Rows are points. Two turns around zero, p and q, are shown by what they do to some points. Write where each new point lands after one turn and then the other. Backwards means that the second turn is done in reverse. Each puzzle has new turns, and all numbers are rounded.

Turn p:
[0.6 0.7 2.0] => [-1.0  0.4  1.9]
[ 3.9 -1.0 -3.4] => [ 5.2  0.6 -0.1]
[-5.0  2.1  0.5] => [-4.6  0.7 -2.8]
[ 0.6 -1.9  0.9] => [ 0.5 -1.8  1.1]
Turn q:
[-1.3  1.8  2.6] => [0.3 1.1 3.2]
[ 0.3 -4.5 -1.0] => [ 1.6 -3.6 -2.4]
[-2.5  3.1  0.5] => [-2.4  1.2  3.0]
[ 3.5 -0.5 -2.1] => [ 0.5  1.3 -3.9]
Where do these land?
q, then p: [ 0.9  1.4 -0.5] => [-0.6  1.5 -0.7]
p, then q: [ 3.5  1.4 -0.7] => [1.4 3.6 0.3]
p, then q backwards: [-2.8 -4.0  0.5] => [-2.3 -3.6 -2.4]
p, then q: [2.3 3.2 2.0] => [0.3 2.7 3.5]
q, then p backwards: [-3.9 -2.1 -1.4] => [-1.9 -3.3  2.6]

Turn p:
[ 0.5  1.3  4.6  0.5  0.5 -4.1] => [-5.5  1.0 -0.6 -1.2  1.2 -2.5]
[ 1.4 -0.1  0.1  1.9 -0.2  6.0] => [3.4 1.1 3.4 2.4 3.0 1.5]
[-2.6 -1.8  4.3 -1.1 -3.6 -2.5] => [-5.2 -0.6  2.4  1.4 -3.4 -1.4]
[ 0.9 -2.5 -0.6  0.6  3.4  3.5] => [ 4.4 -0.6  1.4  0.5  2.0 -2.3]
[-0.6  0.1 -3.0  0.3 -4.0 -2.3] => [-0.5  1.6 -1.9  0.6 -4.1  2.7]
[-2.2  0.9 -1.6 -4.4 -0.8 -4.6] => [-2.5 -3.0 -2.6 -3.2 -4.0  1.0]
[-0.7 -0.6 -0.7  2.8  1.8  1.2] => [ 1.8  0.2 -1.1  2.3  1.6 -1.2]
[-0.5  3.0 -0.4  0.4  2.3  1.3] => [ 0.4 -1.4 -1.4  0.0  3.3  1.2]
[ 3.8 -0.2 -2.8 -1.0  0.5  1.5] => [ 3.7  1.8  0.3 -2.7  0.4  1.2]
Turn q:
[-1.1  0.0  3.3  2.6 -0.6  2.4] => [ 1.2 -0.9  4.5 -0.8  0.5  1.2]
[-2.7 -1.4 -2.8 -0.8  1.9 -1.6] => [-3.1 -1.1 -2.7 -1.1 -1.7  1.3]
[4.4 0.5 2.6 2.8 0.4 5.9] => [2.4 4.3 5.4 2.3 2.4 2.1]
[ 0.9  1.6 -0.6  1.1 -2.5  3.2] => [ 2.2  1.5  2.4  2.1 -2.1 -0.1]
[-0.2 -0.2 -2.5 -0.7  0.3 -6.2] => [-0.7 -3.2 -5.8  0.4  0.6 -0.8]
[-0.4 -2.6 -1.3 -3.5 -0.8 -3.9] => [ 0.0 -0.4 -5.0 -3.0 -0.2 -1.5]
[-1.0  2.1  1.3 -1.5  1.4  0.2] => [-2.1 -0.2  1.3  0.1  0.5 -2.2]
Where do these land?
q, then p: [ 4.0 -1.6 -1.2 -1.7 -3.0 -3.9] => [ 3.7  2.6 -3.5 -3.6 -0.3  1.1]
q, then p: [-2.1  1.2  1.2  4.7  3.1  1.6] => [-0.2 -1.6  3.6  3.9  1.8 -2.7]
q, then p backwards: [ 1.2 -2.8 -0.5 -3.9 -2.2 -0.3] => [ 3.4 -1.1 -2.5  0.4  1.6 -2.8]
q, then p: [-2.0  0.9  2.7  0.6  3.8  1.0] => [-1.7 -3.7  1.1  1.6  0.8 -2.6]
p, then q backwards: [ 4.7  0.6 -3.9 -1.5 -0.4 -1.2] => [ 0.6 -5.7 -0.2 -1.5 -2.1  1.3]
p, then q backwards: [-0.6  3.1  1.7  1.3 -0.2  2.1] => [ 1.5  0.4  0.9  2.3  3.2 -0.3]
p, then q backwards: [-4.0  0.1  0.1  2.0  1.4  2.5] => [ 1.5  3.4 -0.4  2.9 -0.1 -2.5]
q, then p: [ 0.8  2.6 -2.8 -0.9 -0.5 -3.5] => [ 1.8  2.0 -3.6  1.6 -2.4 -0.5]
q, then p: [-2.0 -4.0  2.8 -0.6 -1.9  1.6] => [-0.9 -1.5  3.7 -4.0 -0.4  1.0]
